Each row is a point. Each copy is the shape, with its points in the same order, stretched, turned, moved and blurred by noise. Is it also mirrored, or only turned?
(in the rows, 128 means zero)

Shape:
[[108 108]
 [130 183]
 [109  92]
 [165 116]
 [112 127]]
Copy 1:
[[ 99 115]
 [149 207]
 [ 97  95]
 [170 117]
 [111 138]]
Copy 1 is: only turned
Copy 2, 5 rows:
[[107 131]
 [108 194]
 [116 115]
 [170 126]
 [107 146]]
Copy 2 is: only turned

Shape (9 x 3):
[[133 135 178]
 [138 121 173]
 [ 62  82 103]
 [130 150 155]
 [123 117 152]
 [100  85  82]
 [128 117 162]
 [123 167 166]
 [108 139 139]]
Copy 1:
[[121 130 162]
 [127 120 159]
 [ 70  38 113]
 [126 144 140]
 [121 106 145]
 [108  62  99]
 [123 110 149]
 [114 153 143]
 [110 120 128]]
Copy 1 is: only turned
Copy 2 (9 x 3):
[[ 85 106 113]
 [ 91  98 122]
 [ 93 158 208]
 [ 97 130 107]
 [ 96 118 138]
 [128 151 197]
 [ 91 110 130]
 [ 86 135  96]
 [ 96 141 135]]
Copy 2 is: mirrored

Shape, 6 rows:
[[170 124 132]
 [173 101 110]
 [ 55 138 105]
 [ 99  96 153]
 [100 133 118]
 [178 138 124]]
Copy 1:
[[ 82 150 165]
 [ 59 152 155]
 [199 121  74]
 [121  75 138]
 [153 126 110]
 [ 87 169 162]]
Copy 1 is: mirrored
Copy 2, 6 rows:
[[ 95 129 148]
 [ 80 128 122]
 [168 153 112]
 [135  95 131]
 [141 142 127]
 [ 92 143 153]]
Copy 2 is: mirrored
Copy 3, 6 rows:
[[ 99 119 119]
 [ 98 111 104]
 [184 140 109]
 [156 101 134]
 [151 130 115]
 [ 88 133 118]]
Copy 3 is: mirrored
Copy 4 (6 x 3):
[[165 114 127]
 [161  92 153]
 [ 63 168 161]
 [ 86 105 112]
 [102 146 143]
 [177 126 132]]
Copy 4 is: mirrored

Shape, 10 rows:
[[108  97 128 140]
 [154 161 111  75]
 [147 156 148  98]
 [ 94 127 121 125]
 [ 86 142 115 113]
 [ 97 108 125 155]
 [195 162  98 100]
 [127  80 170 154]
 [141 130 152 159]
 [ 88  97 141 132]]
Copy 1, 10 rows:
[[ 96 141 136 106]
 [199 160 139 172]
 [164 127 149 186]
 [108 163 107 139]
 [115 170  95 150]
 [ 85 138 111 104]
 [231 115 132 153]
 [ 78 103 174 108]
 [113  89 129 132]
 [ 80 156 137 120]]
Copy 1 is: only turned
Copy 2 (10 x 4):
[[ 97 136 151 144]
 [172  60 146  96]
 [157 105 153  76]
 [ 93 107 139 119]
 [ 89  85 131 110]
 [ 87 138 129 145]
 [219  90 124 123]
 [108 184 179 130]
 [139 167 127 114]
 [ 77 127 167 126]]
Copy 2 is: only turned
Copy 3 (10 x 4):
[[106 108 126 152]
 [169 118  90 110]
 [156 137 119 116]
 [121 137  97 157]
 [128 152  82 159]
 [ 96 123 117 153]
 [156  91 106  79]
 [101 100 175 140]
 [109 128 141 115]
 [115 126 126 166]]
Copy 3 is: mirrored

Shape (11 x 6):
[[156 140  61 151 133 220]
 [148 138 143 148 134 119]
 [163 154  88 144 130 136]
 [159 154 133 130 128 109]
 [ 98 153 153 132 113 109]
 [ 91 162  96 140 142 125]
 [154  76 149 148 123 159]
 [157 153 159 146 108 108]
 [115 112 112  99 117 119]
 [ 92 152 144  97 141 137]
 [146 168 142 149  98 110]]
Copy 1 (11 x 6):
[[204 114  63  89  83 144]
 [138 136 150 132 137 125]
 [147 136 119 123  81 119]
 [124 126 162 133 109 119]
 [ 83 100 144 123 156 107]
 [116  90 100 137 131  86]
 [165 162 124 131 143 200]
 [117 139 175 112 135 121]
 [103 106 109 156 100 153]
 [115  55 142 135 151 110]
 [102 133 161 103 127 108]]
Copy 1 is: only turned
Copy 2:
[[109 159 222 153 148 219]
 [165 123 104 149 122 122]
 [162 158 142 127 117 180]
 [166 133 105 132 103 138]
 [129 115 110 182  94  89]
 [ 94 170 142 159 105 122]
 [150  70 100 146 177 147]
 [180 110  97 162 104 130]
 [ 89 108  95 127 108 133]
 [ 81 121 139 152  92  74]
 [175 120 123 164  89 134]]
Copy 2 is: only turned
Copy 3:
[[158 133  74 221  76  63]
 [105 100 111 122 136 144]
 [108 132  69 151 113 118]
 [103 109  97 110 122 155]
 [ 82 132 146 105 111 147]
 [ 87 195 121 162  94 135]
 [170  61 127 134 155  87]
 [ 85  71 110  96 135 148]
 [140 154 122 108 105 116]
 [128 160 149 133  69 170]
 [ 63  90 110 104 124 141]]
Copy 3 is: mirrored

Shape (12 x 8):
[[122  86 125 118 110 135 122 172]
 [154 145 144 120 128 167 144 146]
 [130 141 166 149 146 167 105 154]
 [151  95  53 112 129 148 112  84]
 [154 110  95 117 118 141 138 156]
 [121 140 133 109 113  82 143 127]
 [152 149 169 113  92 136 135 151]
 [110 120 167 119 132 153 127 104]
 [142 141 155 227 122 176 137 122]
 [ 54 146 165 148 105 162 105 141]
 [ 88 145 170 111 106 134 143  91]
 [138 119 114 111 139 158 149 152]]
Copy 1:
[[201  99 107 117 114 114  93 133]
 [111 150 145 133 131 117 105 123]
 [121 127 144 107 171 152  97 103]
 [128 129  75 205  55 173 123 137]
 [167 114  95 138  73 112  87 125]
 [166 108 120 141 130  76 155 129]
 [141 140 151  91 142 103 129 134]
 [134 128 155 156 174 146 143 139]
 [ 53 104 190 100 109 167 110  84]
 [143  84 142 110 211 147 124 164]
 [130 119 157 160 187 124 173 158]
 [146 127 114 161 114 114  98 135]]
Copy 1 is: only turned
Copy 2, 12 rows:
[[146 117 149 203 166 117  94  84]
 [185  99 128 141 132 136 141 132]
 [172  92  99 124 184 133 167 129]
 [114 175 149 129  93 194  60 124]
 [172 138 170 178 145 131  88 127]
 [113 105 132 129 121  75 115 118]
 [167  54 162 135 140 103 131 120]
 [109  81 104 122 114 143 154  81]
 [171 125 156  75 208 120 210  76]
 [ 79  74 135 128 180 127 215 101]
 [ 70  73 126 107  95 126 176  82]
 [169 137 128 178 132 136 118 128]]
Copy 2 is: only turned
Copy 3 (12 x 8):
[[123  93 147  77 130  97  85  99]
 [126 109 164  93 131 109 157 140]
 [105 105 187 128 160 105 142 111]
 [162  92  53 108  92  81 144 107]
 [158 102 131  70  98  90 116 129]
 [170 125 140 121 112 147  77 143]
 [129 122 184 100 116 157 136 120]
 [105 102 139 121 163 138 135 117]
 [ 90  66 186 187  96 157 165 115]
 [ 52 135 167 151 146 128  96 109]
 [ 94 128 137 143 143 168 113 130]
 [126 104 134  73 128  84 121 144]]
Copy 3 is: mirrored
Copy 4 (12 x 8):
[[ 81 123 135 115 119 118 150 138]
 [130 171  99 107  91 143 144 142]
 [130 143 139 123  87 167 134 132]
 [128 105  82 171 164 154 182 168]
 [107 143 112 134 125 121 172 167]
 [154 148 128 122 140  92 122 128]
 [127 177 123  83 107 124  97 145]
 [145 126  96 102 114 154 103  95]
 [135 115 120 160  78 178  60 188]
 [108 143 141 166 111 156 111  92]
 [148 147  85 123 116 132  83  87]
 [118 152  97 129 105 122 171 136]]
Copy 4 is: only turned
